Each row is a point. Any point is a mix of the corners, with weights that add up to 1. It lies inside the corners' shape when no weight is negative. Say inside or outside, and name the corners with a negative weight.
In the rows, zero is written as 128.

Corners:
(1): [141 156  79]
(2): [180  69 151]
(3): [104 139  79]
(4): [178 130 162]
Points:
[169 129 149] -> inside
[123 138  90] -> inside
[113 137  87] -> inside
[169 130 148] -> inside

Corners:
(1): [132  82 152 127 224 129  86 136  59 178 110]
(2): [118 145 107 141 103  40 139  33  65 170 166]
(3): [ 90 128 115 138 159 117  98 127 166 204 118]
(4): [100 147 225 122 108 161 147 140 170 123 121]
(5): [143  80 135 140 124  93 123  56  89 184 133]
(6): [100 122 147  79 135 172 135  78 118  85 157]
(7): [177 148 134 146 120  99 103 153 128 197 151]
(8): [102 137 129 111 110 154 193 132 180 164 146]
(9): [102 130  93  88 128 136 135 159 176 152 203]
(10): [166 109 118 114 120  66 121 138 128 157 126]
(11): [ 95 165 206  85  90 145  97 152 104 161 102]
(12): [103  96 112 125 170 190 116 145 125  62 132]
Points:
[117 115 155 118 123 120 137 100 127 167 138] -> outside (7, 12)
[134 129 133 128 132 112 117 134 136 173 136] -> inside
[128 120 172 114 137 132  92 141 112 155 106] -> outside (2, 8, 9)
[116 119 159 117 150 137 122 135 126 151 135] -> inside

Corners:
(1): [ 57 166 139  97 155 168 102 141 161 151  88 207 131 189 121 121 137  90
 125 114]
(2): [100 123 130 156 162  36 105  79 113 118 102 112 110 135 114 137 108 149
 159 106]
(3): [158 123 116 131 123 143 129 106  59 143  96 128  95 110 113 161 173 143
 113 123]
(4): [110 134 147 111  70  96  86 171 160 154 112  86 127  89 123 141 161 168
 126  83]
(5): [148 124 137 140 162 156 109 106 149 154 138 116  99 155 152 102 172 141
 168 132]
(6): [126 124 149 150 117  57  99 103 168 122  92 155 189 173 149 135 144 111
 157 137]
(7): [164 119 149 114 135 154 147 116 145 154 136 121 133 123 149 162 173 149
 127 117]
(8): [ 99 133 153 137  74  10 174  96 128 136  88 141 118 146 183 153   7 156
 121 120]
(9): [144 161 162 149 135 117  99 103 106 112  63  92  94 148 139 176 145 146
 158 135]
(10): [147 144 117 148  84 161 149 134 131 128  98 165 140 109 111 140 172 125
  97  83]
(11): [141 132  70  99 135 141 122 111 127 142 107 103 158 114 139 148 153 114
 107 112]
(12): [ 74 132 133 141 100 153 117 114 116 135  69 107 131  94  81 129  75 133
 128 128]
(13): [111 112  76 134 163  97  91 114 156 108  92 103 156 113 161 151 144 122
 112 141]
(14): [124 139  71 145 161 150 199 127 135 169 149 119 136 109 158 132 136  92
 136 139]
(15): [117 136 148 150 139 136 109 146 109 142  68 108 110 122  99 127  58 105
 142 121]
(16): [153 141 141 145 130 142 149 145 142 128 104 161 142 177 104 112 182 143
 108  99]
(17): [104 133 164  53 143 135 130 111 137 126 126 129 114 114 158  73  70 142
 175 130]
(18): [151 131 114 161 192 159 109 114 133 169  86 127  86 137 127 143 142 153
 213 170]
(19): [126 127 121  87 112 137 111 133 155 118 102 127 107 115  86 119 169  96
 119 122]
(20): [166 136 118 114 113 141 140 116 136 122 236 116  93 106 136 115 162 175
 126 122]
(21): [132 197 160 116 144 118 111 131 164 159 103 165 108 107 141  76 157 152
 112 119]
Points:
[135 133 127 129 124 126 128 116 125 138 108 131 124 125 130 139 143 135
 128 118] -> inside
[100 144 133 103 145 117 131 121 156 138 128 125 111 120 143 113 112 146
 144 132] -> outside (3, 5, 6, 10, 11, 15)
[134 137 126 117 135 136 132 123 143 141 117 129 126 132 140 126 150 137
 134 128] -> outside (2, 10, 15)

Corners:
(1): [101  89 100 202 171 175 175 180  72 168 170  50 148  80 106  65 179 100
  68 201]
(2): [185 158 172 149 210 135  94 100 179  84 174 166  46 112 173  90  84 125
 160 135]
(3): [191 132  60 141  82 158 135 133  80 126 135 139 166 133 132 156 142 160
 103 133]
(4): [103  87  84 166 208 143 115 113 186 167 141 167 153 150 106 165 126 119
 159 165]
(5): [106 191 118 108 140 127 136 114 134 172  86  96 130 198 175 116 166 151
 119  92]
(6): [195 152 185 121 175 105 104 194  77  98 188  79  51 127 102 159 107 144
 131 124]
(7): [ 84 186  93 173  85  99  98 154 137 109 148 165  66  80 141 151  73 161
  79 142]
(8): [192 133 135 170  87 193 114 126 116 138 173 101  98 172  74  58 169 150
 151 107]
(9): [169 128  41 109 157 177 104  72  98 188 104 161 139 150 119 132 174  90
 152 128]
(10): [101 110  52 120 183 120  74 128 176 155 139  94 122 144 186 175 131 100
 183 163]
(11): [131 152  96 142 130  96 160 112  93 132  87  72 139 130  82 146 157  93
 124 108]
(12): [146 151 100  96 197 148  94  83 124 150 193 101 106 122 157  80 105 171
 156 163]
(13): [128  94 142 154 145 144 158  99 134 152 131  99  84 193 173  74  85  93
 178 174]
(14): [152 155  78 120 165 138 134 148  59 145  91 125 154  90 129 153 142 104
 155 196]
(15): [184 183  97 150 126 124 138 171  89 109 145 149 137  93 109  95  97  83
 109 189]
(16): [ 77 155 162 156  83 175 102 167 147  75 169 112  86 179 131 149  83 160
  70 126]
(17): [139 127  70  93 177 187 151 154 171 143  95  80 102 171 157  87 140 148
 121 152]
(18): [ 81 148 163 150  96 105 117 133 136 132 126 112 131  96 104 105 118 143
  61 113]
(19): [ 91 153 106 162 156 124 139 181  68 150  88  90 124  97 130  94  99  81
  94  87]
(20): [105  99  64 149 171  99 118  96 100 141  85 148 139 131 123  89 187  80
 140  85]
(21): [ 53 159 166  63  98 152 154 136  79 145 185 175 138 113 195 183  45 107
 169  84]
Points:
[121 139 105 137 140 139 119 126 116 135 134 128 116 135 133 120 129 121
 127 125] -> inside
[136 142 112 139 144 138 120 131 122 134 145 121 112 132 132 123 127 130
 129 145] -> outside (19)
[139 144 112 128 145 149 124 128 122 136 130 132 109 143 140 112 115 129
 132 134] -> outside (1, 10, 11)
[131 144 104 132 123 151 131 150  89 133 147 119 112 113 128 108 113 132
 111 146] -> outside (2, 4, 5, 10, 11)
[120 138 124 145 128 150 124 137 124 127 141 112 106 150 134 117 114 127
 123 135] -> inside
[125 143 107 139 139 138 127 137 118 133 134 131 120 129 135 131 118 117
 127 136] -> outside (12)
[138 146 102 128 147 153 129 136 115 141 141 116 118 139 143 125 118 130
 135 145] -> outside (18, 20)

Corners:
(1): [125 120 126 110 133 125 149 147 121 126 149  93 112 122 135 107 128 127
 125 101]
(2): [116 111 186 120 131 140 131 111 142 149 118 150 129 157 146 125 136 116
 151 112]
(3): [150 151 129 169 132 146 126 135 138 116 124 167 134 249 111  96 132 118
  98 116]
(4): [ 98 153 121 134 153 112 117  83 147 133 151 133 130 136 140 110 133 118
 120 139]
(5): [142 120 130 143 110 131 131 111 130 129 136 149 126 140 138 127 145 133
 118 142]
(6): [ 30 113 137 115 115 148 128 156 151  98 125 105 141  99  86 114 129 144
 180 134]
(7): [133 132 141 144 127 126 145 155 127 153 101 136 108 131 139 126 106 127
 139 124]
(8): [120 151  88 110 138 132 104 132 115 108 128  91 133 113 101 118 108 151
 130 130]
(9): [136 154 123 166 113  92  94 107 128 145 137 140 131 121 137 129 160 121
 112 116]
(10): [115 143 116 124 111 138 151 147 117 124 135 138 127 124 128 160 118 120
 134 116]
(11): [137 150 165 126 108 125 152 135 136 138 133 126 141 155 136 114 139 102
 136 126]
(12): [158 154 113 131 126 139  43 132 137 209 115 155  89 138 115 168 120 122
 128 150]
(13): [147 151 146 141 135 133 141 114 136 143 129 150  91 118 141 115 148 127
 133 115]
(14): [149 104 116 117 125 100 148  89 121 197 112 123 137 133 127 129 130 112
 142 118]
(15): [ 91 122 109 117 139 135 165 148  94 122 155 101 123 107 116 100 120 215
 147 104]
(16): [117 123 155 142 113 124 135 152 140 119 128 116 114 171 114 111 122 143
 167 124]
(17): [123 150 132 166 174 135 139 104 154 114 185 142 123 116 130 114 149 140
 122 129]
(18): [102 137 141 125 111 105 142 133 166 120 126 150 135 132 131 141 142 135
 117 131]
(19): [112 134 137 112 123 108 148 139 113 105 147 141 105 113 102 118 113 110
 122 125]
(20): [134 117 112 107 113  80 151 140 121 125 140 144 143 114 138 111 141 102
 146 124]
(21): [109 153 143 111 192 129 150 116 135 124 148 111 103 105 117 145 147 147
 120 147]
Points:
[102 127 128 124 127 126 140 136 129 127 135 123 128 121 118 117 130 142
 145 123] -> inside
[123 136 134 131 132 122 133 124 133 134 134 132 120 130 129 117 135 130
 133 123] -> outside (10)
[123 136 134 132 130 127 128 132 132 136 134 130 118 140 122 124 130 136
 137 128] -> inside
[112 136 132 126 138 126 135 128 132 126 137 123 121 129 120 122 131 139
 136 129] -> inside
[124 134 133 129 133 127 132 127 128 135 135 130 120 134 126 123 130 129
 134 124] -> outside (18)
[117 134 135 131 130 123 139 127 133 126 134 131 127 138 125 118 134 129
 132 122] -> outside (12)
[116 135 125 120 132 126 126 126 125 134 130 133 124 140 120 123 131 133
 127 116] -> outside (5, 7, 11, 16, 17)
[106 117 133 121 119 117 154 139 128 136 140 124 120 115 124 107 125 150
 149 122] -> outside (2, 3, 8, 9, 10, 21)
[124 134 132 129 120 121 128 131 131 132 132 138 121 136 121 123 127 117
 133 125] -> outside (15, 21)

Corners:
(1): [135 133 121 136 138  96 119 123 118 139 117 116 123 107 124 142 139 147
 132 133]
(2): [131 127 118 196 136 129 141 105 129 104  96 107 115 140 154 144 133  93
 137 109]
(3): [110 132 129 154 119  99 110 107 114 129 133 128 153 136 117 153 122 151
 144 115]
(4): [135  80 123 124 107 102 127 112 123 107 114 109 127 149 117 131 123 132
 150 213]
(5): [143 139 118 135 113  99 128 130 146 121 106 136 120 150 150 116 128 132
 132 123]
(6): [134  42 127 125 114 101 118 131 164 138 142 107 124 107 156 186 128 133
 150 146]
(7): [101 114 111 161 153 116 149 121 138 108 129 110 119 131 154 132 100 127
 139 107]
(8): [121 124 127 143 120 111 131 131 131  96 160 145 146 141 148 131 147 153
 133 120]
(9): [138  97 126 128 117 115 133 140 123 120 139 113 112 148  68 129  82 131
 118 172]
(10): [129  85 128 130 124 101 127 117 123 139 119 115 126 130  92 126 112 131
 130 144]
(11): [166 145 147 124 124 125 127 129 121 126 114 139 160 145 133 126 110 131
 112 119]
(12): [153 116 130 123 116 146 141 157 140 136 134 149 108 141 107 116  97 100
 101 188]
(13): [145 117 123 152 120 107 139 139 118 130 121 119 119 140 172 130 144 134
 144 123]
(14): [131 156 130 128 131 240 147 170 140 106 177 162 105 135 144 120 145 161
 112 119]
(15): [126 121 138 137 124 170 109 138 123 110 124 104 180 106  86 127 126 150
 137 140]
(16): [130 116 129 103 132 112 119 125 112 152 168 107 145 128   7 132  80 131
 130 198]
(17): [123 150 163 144 142 118 144 135 146 136 106 151 109 140 155 125 123 128
 127 100]
(18): [150 143 122 153 179 134 118 134 114 110  96 106 131 151 157 116 135 120
 119 140]
(19): [148 106 137 109 141 106  86 132 110 146 144  96 135  99 141 155 125 129
 126 138]
(20): [120 125 118 136 118 107 139 121 127 104 134 169 128 143 145 129 137 151
 162 115]
(21): [124 110 110 137 117 104 130 130 121  97 108 105 149 148 161 140 150 138
 144 125]
Points:
[140 123 127 137 132 149 143 151 141 109 127 143 123 148 155 118 130 137
 127 124] -> outside (1, 2, 3, 4, 16, 19)
[138 121 129 137 134 125 124 130 126 127 120 116 133 131 133 135 126 130
 129 136] -> outside (8, 9, 20)
[142 117 130 136 127 106 122 133 128 129 110 115 134 132 143 134 116 125
 127 142] -> outside (2, 8, 10, 14, 16, 20)
[133 118 126 130 125 117 138 135 133 130 140 131 117 135 116 133 112 127
 128 136] -> outside (3, 4, 15, 18)
[131 104 121 141 122 107 135 127 131 122 111 113 123 142 119 130 114 122
 133 159] -> outside (8, 11, 14, 19, 20)
[132 139 125 147 133 128 129 131 123 115 124 125 133 139 133 129 126 130
 130 124] -> outside (4, 6, 10)
[136 120 125 138 128 114 124 122 123 129 129 125 130 135 125 138 115 132
 132 135] -> outside (8, 15, 17, 21)
[134 112 129 134 129 121 127 128 124 126 125 119 131 131 120 136 120 132
 135 145] -> outside (5, 8)
[144 113 126 127 120 131 121 138 124 124 127 124 130 131 138 134 133 141
 134 145] -> outside (2, 7, 8, 16, 17)

Corners:
(1): [ 37 118 143 130 127 112 137 174 190 147 126 115 115 108 135  82 176  72
 127 151]
(2): [126 149 156 165  72 147 115 108 115 107 156 102 162 111 136 127 249 158
 108 179]
(3): [125 115 134  90 115 118 114 111 112 123 178  81 124 138 150 105 154 102
 137 123]
(4): [120 125 211 117 111 140  94  87  98 117 132 154 133 123 130 121 127 154
  54 116]
(5): [ 91 129  89 111 158  95 215 160 113 107 151  94 116 168 129 137  97 138
 163  84]
(6): [126 131  74 118 138 126 127  90 135  95 139 122 164 135 140 136 114 172
 146 119]
(7): [160 121 112 118 129 152 134 120 108 159 127  88  86 101 136 138 121 129
 106 163]
(8): [179  99 116 132 142 164 142  69  84 145 133 135 156 127 179 140 138 180
 176 141]
(9): [122 182 113 123 143 112 137 130 141 139 139 140 115 162  90 121 203 135
 160 119]
(10): [146 113 126 155 133 150 135 144 107 134 139 104 168 118 101 149 116 140
 136  88]
(11): [148 116 156 187 139 131 150  83 154 103 129 141 128 125 133 164 119 171
 118 133]
(12): [102 128 154 162 135 153 108 166 172 147 175 111 118 116 126  85 169 101
 112 162]
(13): [ 97 110  96 180 187 115 127 158 119 118 134  88 106 137 148 149  93  98
  70  76]
(14): [143 132 141 152 103 139 127 154 159 106 153 110 131 100 160 121 157 120
 113 134]
(15): [167  98  67  84 182 125 181 161 130  91 146 112 124 131 152 125 108 117
 127 115]
(16): [129  69 112  69 154 101 147 208 133 126 201 158 104 139 131  73 138 121
 209 158]
(17): [145 162 114 152 138 142 172 155 119 104 113  81 130 139 112 131 121 123
 160 106]
(18): [170 118 148 100  77 109 114 103  92 126 142 118  99 151 129  81 160 146
  73 145]
(19): [ 99 139 162 155 116  99 142  96 134 137 131 117 145 109 145 145 121 110
 101 139]
(20): [100  90  73 128 128 170 131 117 112 124 140 148 157 123 150 142 135 105
 130  99]
(21): [162 108 173 118 124 116 144 130 118 144 108 186 150 215 126 148 100 129
 156 109]
Points:
[139 125 126 132 136 144 128 147 122 122 157 129 145 129 140 125 158 119
 143 119] -> outside (1, 5, 6, 7, 11, 18)
[120 121 113 121 137 131 144 139 119 130 141 112 121 125 131 114 140 127
 124 131] -> outside (3, 11, 14, 21)
[141 118 123 129 117 137 133 118 121 126 156 125 135 138 133 124 160 146
 145 137] -> outside (1, 4, 13, 15, 17, 19)
[123 130 120 131 137 123 134 128 129 124 141 122 127 138 130 124 144 132
 128 122] -> inside
[127 140 149 135 115 123 142 118 133 127 134 121 129 145 132 124 146 139
 133 134] -> outside (10, 13, 15, 16, 20)
[125 132 113 138 133 128 146 136 141 121 141  91 120 120 136 116 158 127
 127 136] -> outside (4, 16, 19, 20, 21)
[122 124 127 129 131 125 135 137 125 127 144 119 132 136 132 122 143 124
 130 124] -> outside (11)
[112 117 112 146 128 130 143 148 140 105 158  99 136 113 140 121 144 117
 119 122] -> outside (4, 7, 8, 9, 21)
[132 111 132 134 134 130 142 133 125 123 140 122 125 137 144 125 130 123
 120 127] -> outside (6, 9, 10)
